Every row gives one point. Each copy is the shape, with its points in the same order, turned, moved and blurred by noise. Say if it was mirrored as well.

Shape, 8 rows:
[[  19  -20   10]
 [ -46  -13    2]
 [  39    7   52]
 [  40    9   20]
 [  -3  -32   32]
 [  -7   -5   31]
 [  26  -10   50]
 [-114    3    0]]
Copy 1:
[[  -4   -3  -27]
 [ -25  -60    0]
 [  42   12   -9]
 [  12   19   -5]
 [  10  -34  -34]
 [  12  -30   -7]
 [  36   -5  -22]
 [ -42 -121   33]]
Copy 1 is: only turned
Copy 2:
[[-13  -1  23]
 [-45 -32 -17]
 [-15  50  10]
 [  8  21  15]
 [-46  -8  11]
 [-36   4  -1]
 [-24  41  20]
 [-77 -68 -74]]
Copy 2 is: only turned
Copy 3:
[[ 29 -19  25]
 [-29 -18 -26]
 [ 80 -19  -2]
 [ 58  -8   6]
 [ 18 -44   1]
 [ 18 -27 -18]
 [ 65 -31  -6]
 [-77 -21 -65]]
Copy 3 is: mirrored
Copy 4 (8 x 3):
[[ 12  26   7]
 [-21 -20  41]
 [-16  73  -4]
 [ -7  44 -18]
 [  3  33  40]
 [-19  28  23]
 [ -9  66  15]
 [-68 -58  81]]
Copy 4 is: only turned

Shape (7 x 4):
[[ -5 -48  17 -10]
 [  8  12 -20   8]
 [ 25 -16 -16  19]
 [-24 -37 -26 -24]
 [-55  -9  56 -28]
 [ 20  21  54 -43]
 [ 96  40  36  18]]
Copy 1:
[[-15  -6  64 -30]
 [  4 -26   4   9]
 [ -2 -32  34  25]
 [-26 -36  25 -42]
 [-18  48  21 -58]
 [ 53  37  28 -15]
 [ 77   8  31  77]]
Copy 1 is: only turned
Copy 2 (7 x 4):
[[ 50 -16  21  12]
 [ -5  -2 -28   2]
 [ 12 -26 -19  25]
 [ 52 -29 -10 -27]
 [ 47  34  64 -16]
 [ 43  61   3  34]
 [-21  39 -30 103]]
Copy 2 is: only turned
Copy 3, 7 rows:
[[-23 -37 -14   2]
 [ 10  26   7  17]
 [-23  16   5  28]
 [ 13 -23 -41  22]
 [ 16 -46 -11 -62]
 [ 19 -40  60 -22]
 [-32  26 107  18]]
Copy 3 is: only turned
Copy 4 (7 x 4):
[[-19 -26  -4  20]
 [ 21  26  21   5]
 [ 34  -3  21   1]
 [  4  15 -26  40]
 [-73  10  -4   8]
 [-48   2  71  14]
 [ 31 -22 121 -23]]
Copy 4 is: mirrored

Shape (12 x 8):
[[ -1 -49   2 -42  -6  47 -15 -14]
 [-12   8   6 -12 -23  43 -36 -10]
 [ 41  -3 -20  -4 -10 -27 -73  57]
 [-32  14  34  16  29  26  58  26]
 [ 51  28  15 -22  42 -22 -51  73]
 [-26 -32 -11   2  22  11   9  -6]
 [ 98  22 -39 -65   0   6 -67   6]
 [ -3  -5  37  34  -1  -6  27  18]
 [ 48  38 -35   2  48  -8 -79  55]
 [ -7  -5  38  -8   8 -26 -15 -43]
 [ 17  46 -13  -5  10 -52   3  41]
 [  5 -18  20  39  11  24  26 -15]]
Copy 1 (12 x 8):
[[ 41 -49 -39  -6 -18 -27   5  25]
 [ 15 -47  -8  19  12  14  12   0]
 [-61 -40  33 -13  11  -5 -51  59]
 [ 62  21  17 -63  25   3   3 -29]
 [-27   3  45 -21  57 -32 -81  41]
 [ 13   7 -29 -45 -11 -20  16  13]
 [ -7 -27   1  45  20  -8 -70 109]
 [ 20  11  48 -41 -15   4   0 -21]
 [-52  -3  34 -11  67 -25 -41  76]
 [  3  22   2  23 -25 -22  -7 -22]
 [-27  37  22 -36  24  24 -54  21]
 [ 42  10  31 -29 -16 -11  28   5]]
Copy 1 is: only turned
Copy 2, 12 rows:
[[ 23  46  16  -8 -26  14 -19  40]
 [ 17  -5  15  -4 -60 -21 -38  12]
 [  8 -24  79  32  13 -42  31  -7]
 [-32  49 -48  -8 -31 -14 -21 -62]
 [  8  18  50  86 -11 -64  30 -29]
 [ -5  29 -25 -26  -1  -1  -1   5]
 [ 31 -13  64 103 -47  10  39  37]
 [-55   9 -15   5  -1  -3 -31 -44]
 [-10   0  44  63 -28 -70  77  12]
 [ 10 -11 -26  27  21 -21 -46  17]
 [ -2 -23  -2  54   6 -21  47 -54]
 [-51  17 -23   4 -13   3 -29   7]]
Copy 2 is: only turned
Copy 3 (12 x 8):
[[  -7  -42   60  -45   19  -21    7    9]
 [ -44  -12   29  -31    3  -28   34    1]
 [ -17   57   15  -47  -38  -27  -34  -51]
 [  -1  -20   13   62    4    9  -11   50]
 [ -16   58  -20  -38  -12    3  -69   -4]
 [  27   -8   56   11   23   -8    7   15]
 [   4    2  -35 -121  -11  -12  -23  -50]
 [ -13    2   41   35  -23   29   -2   19]
 [  -7   75  -35  -38   17  -31  -53  -44]
 [   4   29   44  -29   -7   38   42   30]
 [  31   37  -23   -3  -51   -1  -23   -3]
 [  -7  -20   42   24   22   39   17    1]]
Copy 3 is: only turned
